Every row gives one point. To make a cloud, some directions were put in groups of two or more. Within a group, all points are equally far from the middle, so they leave a hole (a ring in 2 directions, a hollow ball in 3). The other directions are filled evenly. Then the cloud was stretched, turned, moved and blurred a little. Count the holes, and give their numbers of directions, smallest first.

Cloud (14 x 2)
[[-3,22],
[3,-45],
[20,-29],
[-32,-38],
[10,-40],
[-29,14],
[0,-46],
[8,-43],
[22,-27],
[-4,22],
[17,-33],
[11,-39],
[24,-18],
[-10,22]]
Holes: 1 (2)

Cloud (21 x 3)
[[17,-12,-20],
[4,38,6],
[-39,8,-8],
[28,-53,-26],
[-47,29,-4],
[18,-7,-60],
[33,16,-50],
[-6,12,-6],
[17,-23,-5],
[10,32,-10],
[18,6,-20],
[-32,40,-14],
[-3,14,-36],
[-48,1,23],
[20,-52,-45],
[9,8,-2],
[13,26,1],
[-1,-1,32],
[11,0,-34],
[-47,3,-47],
[-36,3,-2]]
Holes: 0

Cloud (56 x 6)
[[-30,-31,-17,22,-5,23],
[-41,-31,23,-35,-10,-47],
[-17,-45,-9,6,21,-48],
[-12,-63,12,-20,-11,-6],
[-1,41,15,6,-18,-21],
[-52,12,10,-27,16,-4],
[40,8,0,19,-2,-9],
[-13,-53,28,-2,-5,-42],
[-31,-27,-6,29,-16,21],
[-22,-3,0,3,21,-61],
[2,33,30,-7,-2,21],
[-19,-50,36,-25,-8,-36],
[-52,-17,-25,-8,17,-15],
[38,-14,-6,-18,28,-25],
[-51,-38,10,-4,-23,-2],
[-27,-6,9,-57,-18,-21],
[-16,32,10,-7,30,-29],
[-30,8,-20,20,-34,-6],
[-9,-25,38,37,-26,-1],
[-42,-28,-37,-12,2,-20],
[-39,-34,4,-19,2,-55],
[30,23,9,1,-24,-15],
[-36,-40,0,3,37,-20],
[23,-10,-6,38,26,3],
[-28,-21,3,37,-11,22],
[8,-21,-14,30,-19,-43],
[-31,-54,22,-19,-11,-30],
[5,-60,13,-21,12,-17],
[20,-43,-15,9,-33,-18],
[-31,1,1,-51,20,-33],
[-16,-12,43,42,5,-7],
[11,-12,31,26,-7,33],
[-27,-22,35,28,-28,17],
[26,5,41,-17,16,-24],
[-20,16,32,-24,36,-27],
[5,-19,-6,-15,-3,40],
[-10,0,38,-34,-43,-30],
[-9,22,9,-22,31,-42],
[41,-13,5,25,-15,-9],
[-29,-16,39,-25,-37,-42],
[7,15,-30,11,35,-9],
[4,-45,18,23,7,-38],
[-48,-4,10,-40,18,-22],
[34,-36,-10,-8,24,-26],
[-7,-25,-36,-14,-11,-54],
[-40,-41,28,-35,2,-23],
[-34,-32,-7,19,22,19],
[-42,-2,-25,-36,-11,-24],
[-11,-15,48,38,-6,-12],
[44,-14,2,8,15,-22],
[-22,9,51,-7,-41,-21],
[-36,-43,-17,4,-31,-15],
[-28,20,4,-4,-46,-22],
[24,-42,5,-26,-29,-5],
[12,-19,-35,-22,-23,-42],
[23,-24,-3,25,35,-8]]
Holes: 2 (3, 3)

Cloud (72 x 8)
[[8,-34,18,54,-14,-10,-30,-37],
[25,-13,-19,37,13,-18,-22,39],
[-6,-13,-25,9,-53,23,-1,-2],
[-29,22,52,-4,-49,18,-31,25],
[24,47,0,38,1,-26,-4,-26],
[-22,-9,-9,53,-5,-18,56,-30],
[24,-37,-7,31,45,19,20,-39],
[-46,16,-27,-32,-8,-1,6,48],
[-7,-27,14,62,8,-17,14,-44],
[-34,-3,-15,-28,0,42,12,-42],
[33,1,21,-11,-5,-38,7,-4],
[-48,17,-22,-9,-8,36,-1,-13],
[18,-15,-10,65,-30,35,-7,-18],
[-29,-9,-15,14,35,52,3,25],
[14,-55,-29,17,22,-21,16,20],
[-22,1,60,28,14,-10,-29,-17],
[-3,-16,-20,4,4,42,-3,41],
[-8,-16,-1,37,28,50,-10,-4],
[-17,-26,27,43,29,-12,25,-44],
[10,-46,12,31,-7,-39,42,-34],
[-30,4,-17,13,39,12,-9,-38],
[-15,55,23,41,-22,-12,9,-39],
[-4,-27,-13,-41,15,-37,16,15],
[49,0,-7,5,-52,17,2,1],
[-17,-17,28,57,6,3,22,10],
[-12,-5,4,34,-23,-42,-33,-24],
[3,24,35,-9,22,32,-16,-12],
[-12,7,-40,3,-38,-36,0,-19],
[-30,-2,35,37,-18,-35,33,9],
[-1,-40,32,31,-15,2,54,-38],
[-16,1,-38,23,33,-2,-17,10],
[-1,47,-22,21,2,19,-30,-30],
[-2,16,37,-31,-34,15,4,-1],
[26,-44,-22,-17,-6,-20,20,-1],
[-3,19,2,7,-13,-54,25,-41],
[-12,-4,50,14,-24,-12,-51,-14],
[-43,6,24,-5,-36,-28,-23,1],
[-46,29,41,-39,-8,23,21,15],
[19,3,67,5,-16,-15,-8,3],
[-14,-18,-15,43,-15,-41,8,-9],
[-21,-8,21,14,-26,47,-22,-21],
[-33,41,26,36,-10,-5,-43,-28],
[-32,24,-19,8,-38,8,-5,31],
[-24,2,11,-58,-4,-23,20,26],
[-6,-35,1,-9,-34,-41,35,-11],
[8,4,16,48,24,-9,21,-44],
[46,-4,-6,28,12,44,-8,-25],
[23,-11,-46,31,18,-4,23,-1],
[-10,15,5,17,16,42,34,-44],
[-40,8,-1,40,23,-24,7,-6],
[-43,7,24,36,13,-12,-46,6],
[-26,23,-12,-43,22,17,1,10],
[12,-29,13,-8,8,-24,47,34],
[-42,49,0,23,-6,9,-20,37],
[13,16,-10,-15,29,32,-33,51],
[-47,6,-23,-18,-40,-7,36,15],
[-22,15,-18,-35,-20,-36,31,19],
[-11,31,13,-39,4,25,5,6],
[20,-29,-21,-25,-2,-24,8,16],
[-36,36,-3,-5,25,14,37,-6],
[0,-23,27,28,-8,42,-35,0],
[-50,-20,13,20,-4,-44,8,20],
[-24,19,66,5,-6,17,12,-16],
[-22,31,-31,-3,-4,-14,-15,39],
[-43,2,-8,11,12,5,-51,29],
[20,-4,-43,37,14,-17,3,-2],
[7,-23,-50,-2,19,47,11,-25],
[-15,-36,33,-13,10,29,4,-17],
[-16,4,-4,17,-12,46,-29,36],
[12,55,16,27,1,-12,12,25],
[-39,-4,24,-5,25,-51,16,-15],
[22,-22,-11,-13,47,14,-16,17]]
Holes: 1 (6)

Cloud (101 x 9)
[[-24,28,-18,-34,24,22,9,-3,18],
[-1,2,31,-11,-25,19,51,-2,-25],
[-4,-28,-32,22,8,-9,-48,-42,-11],
[35,0,-34,-1,15,29,-39,-9,-27],
[30,38,-8,-11,-35,34,3,19,-21],
[9,-12,32,-4,-38,11,-25,-20,-52],
[-12,26,54,13,-12,-39,-19,-11,-1],
[-2,8,43,-23,19,11,28,-26,-14],
[30,13,11,-47,23,-55,-9,4,-24],
[2,-1,-62,1,-4,18,-27,-27,21],
[-8,27,35,-55,-24,11,-15,5,4],
[-25,24,32,-26,-23,43,-36,-12,18],
[28,24,17,63,-39,-12,1,-22,-2],
[-29,21,0,1,-35,-57,-14,4,7],
[-15,-9,24,-2,39,-29,12,21,11],
[-16,3,59,-10,-11,-30,33,11,-35],
[15,33,3,-13,12,-14,27,55,-15],
[-8,10,-22,52,22,-16,17,14,-2],
[17,-32,15,-26,2,30,-16,-24,2],
[-16,-33,36,38,-23,7,-17,-38,9],
[-29,9,32,-19,-38,11,-65,-25,22],
[-33,-35,-24,25,14,-44,14,4,-30],
[-25,43,25,1,-30,14,23,-10,37],
[-39,-10,44,5,14,-19,17,3,-42],
[35,-21,3,-27,0,26,-23,36,-17],
[-37,18,12,29,34,-5,-28,-39,-8],
[50,-33,-6,13,-11,-24,37,10,-21],
[49,-5,17,-19,32,-47,16,-8,-21],
[-12,3,-29,-19,21,-33,-21,-24,47],
[-15,-16,-18,-6,41,-25,-44,0,-26],
[-14,37,-37,-4,33,-1,-44,-6,40],
[39,36,-15,-24,-2,-22,-13,-36,-44],
[-7,-13,-58,-35,13,7,-12,-21,-28],
[5,21,-12,-3,-38,-3,58,4,-46],
[-36,1,-56,1,7,-9,-41,-27,15],
[-9,19,-13,4,-12,-67,11,29,-14],
[29,-15,-7,-14,-30,-11,-62,-1,-8],
[30,-36,20,-29,24,-49,5,-5,4],
[37,32,6,60,-16,-9,10,-12,-2],
[-6,-38,-34,-12,-24,16,20,-8,-31],
[-51,-23,0,-29,-16,-10,-4,18,25],
[19,-29,-14,39,-12,-12,8,-26,22],
[-8,52,25,-2,2,-2,30,-23,-20],
[-55,-20,29,-12,15,-4,-14,27,-16],
[37,-20,-6,5,1,14,40,15,-5],
[53,28,-32,15,-16,-15,1,-33,-5],
[32,55,16,-11,18,-22,-7,-14,5],
[-4,-12,-11,45,10,-10,-22,39,-35],
[-16,36,1,5,-7,-14,26,30,-67],
[-29,-28,25,-3,-34,25,-33,-14,16],
[-52,12,-4,20,31,-12,-4,-3,-18],
[-26,-19,4,-21,20,-12,-62,-20,28],
[7,49,26,0,-6,29,-38,-32,-33],
[-23,-15,-7,-30,21,30,-19,6,-57],
[20,11,-8,0,-50,-1,-61,-38,-8],
[-48,20,6,-13,-26,30,-9,9,35],
[-36,2,-14,2,13,-18,3,27,45],
[-1,40,-33,-1,-42,14,-72,1,21],
[21,-1,26,4,-29,3,-27,-27,-60],
[12,1,23,32,34,-9,13,-36,11],
[0,-6,-14,-41,34,6,-45,24,-11],
[-9,25,-7,-5,16,35,3,-35,-38],
[45,49,-33,-16,-11,-11,-17,-37,5],
[0,8,-4,4,-34,-33,-45,15,47],
[17,-5,18,12,-23,13,-73,15,28],
[13,-4,-25,14,15,-38,34,-13,20],
[13,-1,-35,-38,22,-6,-44,-27,22],
[12,-48,25,24,21,-29,0,16,-35],
[31,3,3,56,-44,8,-20,3,-6],
[-56,39,-8,40,-30,6,-57,-9,-11],
[-35,33,-8,11,0,-14,24,-5,-55],
[17,18,-6,52,19,-13,23,-2,14],
[-27,73,7,-19,-7,16,-20,-9,13],
[-45,7,-24,-19,-26,-1,-32,11,-54],
[-12,-19,11,-8,-32,8,17,-25,30],
[-21,16,-59,8,4,12,12,-22,2],
[-33,8,-43,61,6,-16,-24,-5,26],
[-14,-11,52,-9,8,2,-26,-40,-24],
[20,43,-57,14,4,-17,-10,-2,-10],
[46,8,11,-37,9,19,-33,7,7],
[-15,-37,-20,-7,21,-56,-10,-19,-8],
[-7,-1,-16,24,12,-4,-75,16,-11],
[4,-2,-43,-26,12,-30,-39,-13,32],
[10,25,-44,2,24,-38,13,1,15],
[35,1,8,2,36,23,-4,7,-31],
[-24,42,-41,-14,-7,26,2,-38,13],
[17,-22,-1,-2,-20,-20,-53,19,-49],
[-43,-5,9,-49,2,-1,-47,-14,-7],
[28,-33,-6,-23,-11,0,-53,12,2],
[25,-12,-15,-23,-44,-36,-5,16,8],
[26,36,-4,-39,18,-38,-28,-9,2],
[-11,-18,1,16,-10,29,-43,27,38],
[-36,-15,3,-33,-21,-42,36,-5,10],
[-3,-32,10,-43,17,16,-39,7,2],
[21,-7,13,48,6,-45,-29,-12,-10],
[-33,-12,-27,65,-1,-17,-13,-20,11],
[-15,9,-64,8,17,10,-37,-13,-5],
[27,26,-3,48,-51,7,-8,-33,-16],
[-14,-1,-50,16,17,5,30,2,-36],
[-6,-2,0,-25,-1,-56,-34,37,-2],
[-22,-10,47,-34,-17,14,-21,-16,18]]
Holes: 2 (2, 6)
